Every row gives one point. Each copy is the shape, with its points in the same order, turned, moved and blurred by noise. Say if it was mirrored as well.

Shape (8 x 2)
[[-1.3  3.1]
 [-0.2 -2.5]
 [-4.0  0.0]
 [-3.6 -3.2]
 [-1.0  4.3]
 [-1.7 -3.4]
 [ 6.2  4.5]
 [-1.8  0.3]]
Copy 1 (8 x 2)
[[-2.2 -1.7]
 [-2.6  2.8]
 [-5.4 -0.6]
 [-5.3  3.2]
 [-1.3 -3.6]
 [-3.6  3.5]
 [ 5.5 -2.3]
 [-3.1  0.0]]
Copy 1 is: mirrored
Copy 2 (8 x 2)
[[-2.6 -1.0]
 [ 1.6  2.7]
 [-3.0  2.9]
 [-1.0  5.2]
 [-2.9 -2.3]
 [ 0.8  4.5]
 [ 2.7 -6.7]
 [-1.4  1.7]]
Copy 2 is: mirrored
Copy 3 (8 x 2)
[[-0.6  2.0]
 [ 2.0 -3.8]
 [-2.6 -2.1]
 [-0.9 -5.4]
 [-0.3  2.7]
 [ 0.2 -4.6]
 [ 6.8  4.4]
 [-0.3 -1.9]]
Copy 3 is: only turned
Copy 4 (8 x 2)
[[ 0.5 -2.8]
 [ 0.7  2.4]
 [-3.0 -1.2]
 [-3.5  1.7]
 [ 0.4 -3.7]
 [-1.4  3.5]
 [ 8.4 -4.1]
 [-1.6 -0.6]]
Copy 4 is: mirrored

Shape (9 x 3)
[[-4.7 -1.3  1.3]
 [-5.1  5.2 -0.6]
 [ 1.6 -2.0  3.3]
 [ 4.6 -4.9  0.1]
 [ 5.2  2.1  5.1]
 [ 0.2  1.2  0.4]
 [-4.2  3.5 -2.5]
 [ 3.1 -0.6  2.4]
 [-1.4 -4.1  2.1]]
Copy 1 (9 x 3)
[[-4.3 -3.0 -2.4]
 [-7.4  3.3 -2.3]
 [ 1.5 -1.6  1.4]
 [ 5.3 -1.4 -1.7]
 [ 2.5  2.6  5.5]
 [-1.4  0.6 -0.4]
 [-5.8  1.9 -3.8]
 [ 1.8  0.1  1.6]
 [-1.0 -4.1 -0.5]]
Copy 1 is: only turned
Copy 2 (9 x 3)
[[-3.7  1.0  2.2]
 [-3.8  5.5 -3.4]
 [ 2.9 -0.4  2.6]
 [ 3.9 -5.7  1.1]
 [ 7.3  2.4  0.3]
 [ 1.2  0.9 -1.3]
 [-3.6  2.5 -4.1]
 [ 4.0 -0.6  0.3]
 [-0.2 -1.7  3.6]]
Copy 2 is: only turned

Shape (8 x 4)
[[ 4.5  0.1  4.3 -0.6]
 [ 0.7 -1.0 -3.3  4.7]
 [-0.3  2.0  7.9  0.6]
 [-6.1  4.2  1.7 -1.4]
 [ 5.4  1.8 -1.1  2.3]
 [-3.8  2.4 -1.3 -5.6]
 [ 1.1  0.7 -1.9  2.0]
 [ 0.3 -0.1 -0.2 -1.5]]
Copy 1 (8 x 4)
[[ 4.2 -0.7  3.4  0.4]
 [ 0.0 -1.5 -5.0  3.9]
 [ 1.6  3.3  6.3  3.4]
 [-4.7  6.6  1.5  0.5]
 [ 4.7 -0.6 -2.8  0.5]
 [-5.1  3.6  0.6 -4.2]
 [ 0.3 -0.1 -2.7  1.3]
 [-1.2 -0.1  0.1 -0.8]]
Copy 1 is: only turned
Copy 2 (8 x 4)
[[ 4.0 -2.7  3.6  2.1]
 [-3.5 -0.3 -2.9  2.4]
 [ 0.8 -2.4  8.2 -0.5]
 [-2.7 -1.8  3.1 -7.5]
 [ 2.4  1.7 -1.2  2.3]
 [ 0.6 -4.3 -0.6 -7.9]
 [-0.7 -0.1 -1.1  0.6]
 [ 0.9 -3.5  0.0 -1.6]]
Copy 2 is: only turned
Copy 3 (8 x 4)
[[-1.4  4.7  2.3 -2.1]
 [ 1.8 -0.4 -1.2  5.1]
 [-4.5  1.7  6.8 -2.0]
 [-0.3 -6.4  5.0 -2.0]
 [ 3.5  4.1  1.1  2.0]
 [ 2.1 -5.5  0.6 -5.0]
 [ 1.8 -0.2  0.2  2.3]
 [ 0.8 -0.8  0.2 -1.5]]
Copy 3 is: mirrored
Copy 4 (8 x 4)
[[-0.5  3.5  3.1 -3.7]
 [ 0.1  3.2 -5.3  1.8]
 [-0.9  2.0  6.8  1.5]
 [ 5.3 -1.5  3.1  4.9]
 [ 1.4  6.6 -1.9 -2.2]
 [ 7.7 -3.2  1.1  0.2]
 [ 1.9  3.0 -2.7  0.4]
 [ 2.6  0.2 -0.5 -1.2]]
Copy 4 is: mirrored

Shape (9 x 6)
[[ 1.9  0.6  5.6 -2.3  0.1  2.4]
 [-1.9 -1.5  1.8  1.7 -4.1 -2.4]
 [-0.3 -6.1 -3.5 -2.1 -3.8 -0.8]
 [ 3.5 -4.0  2.8 -1.6  3.2 -1.9]
 [-5.7 -2.0  2.9  0.1 -6.2  0.3]
 [ 0.7 -6.6  3.0 -4.0  0.3 -0.7]
 [-7.3 -0.5 -1.9 -5.2 -1.9  0.6]
 [ 0.6  0.8 -1.1  3.4  4.4  3.3]
 [ 3.1 -0.3 -3.6 -1.3  1.6  0.1]]
Copy 1 (9 x 6)
[[ 4.2  0.8  4.3 -1.8 -1.4  0.8]
 [ 1.4 -0.4  0.0  5.3  0.0 -1.5]
 [ 0.3 -3.1 -4.0  0.6 -4.4 -3.9]
 [ 3.6  1.4 -0.6 -3.5  1.9 -3.3]
 [-0.3 -3.0  3.5  6.5 -3.5 -2.0]
 [ 2.8 -0.9  1.2 -2.8 -2.5 -6.1]
 [-0.6 -9.7  1.8  2.2 -2.2 -0.5]
 [-3.0  0.4 -0.3 -3.0  2.4  4.0]
 [ 2.0 -2.3 -3.9 -3.1  0.3  1.9]]
Copy 1 is: mirrored
Copy 2 (9 x 6)
[[ 4.0 -1.3  3.6 -2.9  0.4  2.0]
 [-2.7 -2.7  1.1  3.4 -1.7  0.1]
 [ 1.9 -5.1 -3.8  4.1 -4.2  1.5]
 [ 5.9 -4.9  1.2  1.9  2.7 -1.3]
 [-5.2 -2.9  0.4  0.0 -2.4  4.4]
 [ 4.0 -7.3  0.5  1.8  0.3  2.9]
 [-2.0 -5.4 -5.0 -4.2 -3.5  1.5]
 [ 2.6  3.3 -3.0 -0.4  4.3 -2.5]
 [ 5.3 -1.5 -2.5  1.3 -1.7 -3.4]]
Copy 2 is: only turned
Copy 3 (9 x 6)
[[ 0.3  0.5  2.0  3.9 -2.9 -3.6]
 [-1.5 -2.8  3.4 -3.9 -1.0 -1.1]
 [-6.1 -5.1 -3.0 -3.0  0.3 -2.2]
 [-0.8 -2.1  0.4  3.1  4.0 -5.5]
 [-4.8 -3.0  5.1 -3.3 -5.0 -0.6]
 [-4.5 -4.4  0.7  2.4  0.7 -6.2]
 [-9.9  2.3  1.3 -2.5 -3.3 -1.8]
 [-1.2  2.1  0.1  3.3  3.3  3.7]
 [-1.9  1.4 -4.4  0.1  2.7 -0.9]]
Copy 3 is: mirrored
Copy 4 (9 x 6)
[[-0.4 -0.6  2.9 -4.3  1.9 -0.2]
 [-2.8 -3.5  3.0  1.4 -4.4  1.5]
 [ 0.7 -6.7 -2.1  3.2 -2.0  1.6]
 [ 2.9 -3.1  3.2 -0.1  1.3 -4.3]
 [-6.5 -4.4  2.1  1.5 -1.8  5.0]
 [ 0.6 -7.2  1.0  0.7  3.0 -1.7]
 [-6.5 -2.0 -4.8  2.9  2.2  2.7]
 [ 2.3  5.0  2.7  3.2  1.2  0.6]
 [ 3.4  0.3 -1.8  1.4 -1.1 -1.7]]
Copy 4 is: only turned

Shape (14 x 8)
[[ -2.5  -3.6  -3.3   3.0  -1.5   2.2   1.3  -3.7]
 [ -0.5   0.7  -4.2   1.9   2.9  -0.4   1.6   4.6]
 [ -2.1  -0.5   6.2  -1.1   1.9   5.5  -0.5  -0.7]
 [ -5.4   1.5  -0.8   2.5  -2.4  -0.2  -2.8  -3.2]
 [  2.6   0.4  -3.2   1.1  -3.9  -2.0   2.8  -0.8]
 [  3.1  -0.7   3.8   0.8   2.0  -1.4   2.7  -3.5]
 [  0.4   1.3  -3.2   1.2  -0.4  -1.2  -7.5  -2.2]
 [  2.3   1.1  -4.0   0.1  -3.0  -0.7   3.4  -2.4]
 [  1.5   0.8  -0.4   0.5   4.4   0.3   3.6   0.5]
 [ -1.0  -4.3  -3.3  -4.9  -1.0  -2.0   1.6   5.9]
 [ -0.3   0.6   3.4 -13.2   4.2  -1.2  -1.7   0.4]
 [  2.3  -1.8  -3.8   3.5  -0.2   1.4   2.7  -0.4]
 [  3.0  -1.5   2.1   1.5   3.3  -1.8   2.9  -2.1]
 [  2.1   0.4  -3.1  -2.2   3.2  -0.9   2.7   9.1]]
Copy 1 (14 x 8)
[[  2.2   0.5  -5.2   2.7   3.5   3.6   0.4  -3.3]
 [  3.0   1.6  -1.1   1.8   2.6   4.6  -1.2   6.3]
 [ -2.1  -1.6   4.6  -2.9   1.8   7.4   1.6  -2.7]
 [ -3.0   4.5  -2.8  -0.6   4.8   1.6  -2.3  -3.3]
 [  4.4   1.4  -1.9   2.2  -1.0  -1.4   0.2   0.2]
 [  1.4  -2.7   4.0   1.3   3.7  -0.4   3.4  -2.0]
 [  2.0   3.8   0.7   1.0   5.8   0.1  -7.6  -1.7]
 [  5.2   1.5  -2.9   0.3   0.4  -1.6   0.9  -0.4]
 [  3.3  -0.4   2.8  -0.5   4.5   3.0   3.2   2.9]
 [  2.2  -5.0  -3.2  -1.7  -2.3   1.9  -4.4   5.6]
 [  1.8  -6.7   5.6 -10.6   2.7   0.8  -2.8   2.2]
 [  5.0   1.0  -1.3   3.6   1.8   3.4   0.7   0.0]
 [  2.4  -2.5   3.2   2.9   4.3   0.2   3.9   0.2]
 [  4.7  -1.0   1.8   0.4  -1.1   4.1  -1.2  10.2]]
Copy 1 is: only turned
Copy 2 (14 x 8)
[[-2.8 -1.9  0.8  2.8 -1.7  5.8  1.0 -3.3]
 [ 0.5  0.4  0.2  5.8  0.9 -1.4  2.3  2.8]
 [-3.5  4.8  3.8 -3.6  4.5  1.6  2.1 -2.0]
 [-6.9  1.9  2.0  1.8 -4.2  1.9 -2.8 -0.8]
 [ 3.1 -0.8  0.7  1.8 -5.7  1.5  0.6 -0.7]
 [ 1.1  0.7  4.4 -0.7 -0.2 -1.6  2.3 -6.2]
 [-2.5  0.4  2.8  2.6 -1.7 -1.7 -8.1 -0.4]
 [ 3.3  0.1 -0.7  2.2 -5.5  2.7  0.4 -1.7]
 [ 1.7  1.4  0.6  3.1  2.0 -1.8  3.4 -2.5]
 [ 0.6 -3.8 -2.8 -1.8  0.0 -1.5  3.5  5.4]
 [-1.7  2.0 -4.3 -8.3  3.7 -8.1 -0.4 -1.3]
 [ 1.9 -0.7  1.6  4.8 -0.3  3.3  1.1 -0.9]
 [ 1.6 -1.0  4.0  1.4  0.2 -1.7  2.4 -5.0]
 [ 3.7 -0.2 -0.7  3.0  2.4 -4.6  3.6  5.3]]
Copy 2 is: only turned
Copy 3 (14 x 8)
[[ -2.0  -1.4  -5.3   4.9  -2.1   0.4   1.6  -3.5]
 [ -0.6   2.5  -3.7  -0.8  -1.1   2.2   3.9   4.9]
 [ -2.5  -1.3   6.2   1.1   1.4   2.9   0.7  -2.5]
 [ -4.0   4.2  -2.9   1.8  -1.3  -0.5  -1.1  -4.0]
 [  4.4   0.6  -5.0  -0.5  -4.9  -1.8   2.1  -0.9]
 [  3.4  -1.2   0.2  -0.1   2.9  -2.5   3.1  -1.5]
 [ -1.4   2.0  -5.5  -3.7   0.3   1.4  -4.6  -1.9]
 [  3.1   0.3  -4.6   0.3  -5.0  -0.2   3.9  -2.1]
 [  2.3   0.2  -1.4  -0.8   0.9   1.1   6.1   2.0]
 [ -3.0  -3.0  -2.2  -3.5  -7.7  -2.3   4.3   4.8]
 [ -3.9  -1.7   5.0 -10.7  -0.1  -1.6   5.5  -1.9]
 [  3.4  -0.9  -4.8   3.0  -2.5   2.1   3.0   1.0]
 [  3.5  -2.0  -1.7   0.5   2.6  -2.2   3.9   0.5]
 [ -0.2   0.8  -1.3  -4.7  -3.7   1.5   6.0   8.4]]
Copy 3 is: only turned

Shape (12 x 9)
[[  0.2   1.3   3.9  -2.7   3.6  -1.9   2.4   0.9   3.2]
 [-13.1  -0.7  -1.3  -0.4  -8.5   1.2  -1.2   0.8   1.9]
 [ -0.4  -1.2   0.6  -1.9   5.2   3.3  -1.1  -0.2  -0.6]
 [ -3.3  -3.9   0.1   3.3   3.7   2.2   3.5  -2.8   1.0]
 [  1.1   0.4  -3.0  -1.8   2.6   2.1   2.1  -3.4  -1.3]
 [ -1.7  -3.0   2.9  -2.7  -6.0   3.3   1.8  -0.3   0.8]
 [  0.8   0.5  -0.1   8.4  -2.0   3.0   2.6   0.7  -1.7]
 [ -3.0  -3.2  -0.5  -1.8   0.3   2.9   5.8   1.9   2.5]
 [  1.1  -1.6   0.6  -2.2   1.7  -2.4  -1.4   2.2  -2.2]
 [  0.7  -2.6  -2.4  -2.7   3.2   2.0  -2.0  -0.2   2.0]
 [ -2.0   2.1   4.2  -1.2  -1.4 -13.2   1.1  -0.3   1.1]
 [  0.4  -2.3  -1.9   0.8   2.6   3.0  -1.9  -0.2   2.8]]
Copy 1 (12 x 9)
[[-1.6  1.2  3.9 -1.0  5.1  2.2  1.1  0.6 -0.9]
 [-6.8  4.0 -2.8 -3.8 -4.8  2.2 -0.2  5.1 10.3]
 [-3.2 -0.4 -0.5 -3.3  2.2  1.4 -3.9 -3.5 -3.0]
 [-6.9  1.2  1.5 -1.5  2.6 -5.3 -2.6 -0.6 -0.7]
 [-1.8  3.4 -1.4 -0.2  1.3 -1.9 -1.7 -3.9 -3.6]
 [-3.6  0.8  2.9 -0.2 -3.5  1.1  1.6 -3.7  5.4]
 [-4.5 -0.5  2.3  3.6 -3.9 -4.0 -3.3  3.6 -2.1]
 [-9.2  1.1  0.4 -1.3  0.6 -0.2  3.4 -2.1  0.1]
 [ 0.1 -4.3 -0.8 -3.0  1.5  0.9  0.8 -0.5 -1.2]
 [-1.9  1.6 -0.5 -5.8  0.2 -0.1 -1.1 -2.9 -2.7]
 [ 6.1 -1.1  0.1 -0.7  6.6 -1.6  4.2  6.2  5.4]
 [-3.3  1.1  1.7 -5.2 -1.1 -1.3 -2.4 -1.6 -3.6]]
Copy 1 is: mirrored
Copy 2 (12 x 9)
[[-3.3 -0.5 -1.8  1.8  4.3 -3.2  1.8  3.4  0.0]
 [-6.9 -6.4  3.6  7.0 -4.6 -0.1 -3.7 -7.0  4.8]
 [-0.8  0.8  2.2  0.6  5.0  0.1  1.3 -1.7 -2.4]
 [ 1.1 -1.5 -2.3  5.2  2.3  4.2  3.8 -2.7  0.5]
 [-0.7  2.5 -2.3 -1.0  2.9  2.2 -0.7 -1.7 -3.6]
 [-2.0 -5.3 -0.4  0.1  2.8  0.6 -4.1 -3.4  4.8]
 [ 4.6 -1.9 -1.6  3.8 -2.1  6.0 -4.0  1.8 -0.8]
 [-3.9 -0.3 -0.5  2.1  3.5  3.5  0.9 -0.7  4.5]
 [-1.6 -2.5  1.2 -3.0  0.5 -0.5  2.2  1.3 -1.6]
 [ 0.0  2.6  0.9 -1.2  2.2 -1.3  1.6 -1.7  0.4]
 [-5.2 -6.8 -5.6  1.8 -3.9 -7.3  4.7  4.3 -3.3]
 [ 1.9  2.6  1.9  0.5  2.0  0.3  0.9 -1.9  1.1]]
Copy 2 is: mirrored
Copy 3 (12 x 9)
[[ -1.9   4.0  -3.6   0.0   5.1  -2.3   1.4   1.3  -1.1]
 [ -2.5  -2.1   0.2  -1.2 -11.7  -8.6   2.7   0.4   1.7]
 [ -3.4  -2.9   0.0  -0.9   5.1  -2.4  -1.9   0.7  -2.6]
 [ -1.0  -3.1   2.0   2.1   2.5  -3.1   2.1   6.5  -2.3]
 [ -3.6  -4.1  -0.6   1.5   3.5   1.1   2.8  -0.4  -3.5]
 [  2.0  -3.2  -0.9  -2.1  -0.6  -3.6   3.7  -1.4   3.9]
 [  1.7  -2.4   2.5   0.5  -2.2   5.1  -0.3   5.3   0.5]
 [ -1.0  -3.9  -4.0  -2.1   1.4  -3.8   3.9   4.7  -0.1]
 [  1.3   0.3  -1.9  -2.1   2.3  -1.4  -1.1  -1.8  -5.1]
 [ -1.8  -4.4  -3.3   1.6   3.6  -3.0  -2.0  -0.6  -3.1]
 [  2.9  11.1  -2.4   2.0  -1.6  -2.9   4.5  -2.1  -5.9]
 [ -1.1  -4.1  -1.8   2.6   2.3  -1.9  -2.9   1.6  -1.6]]
Copy 3 is: only turned
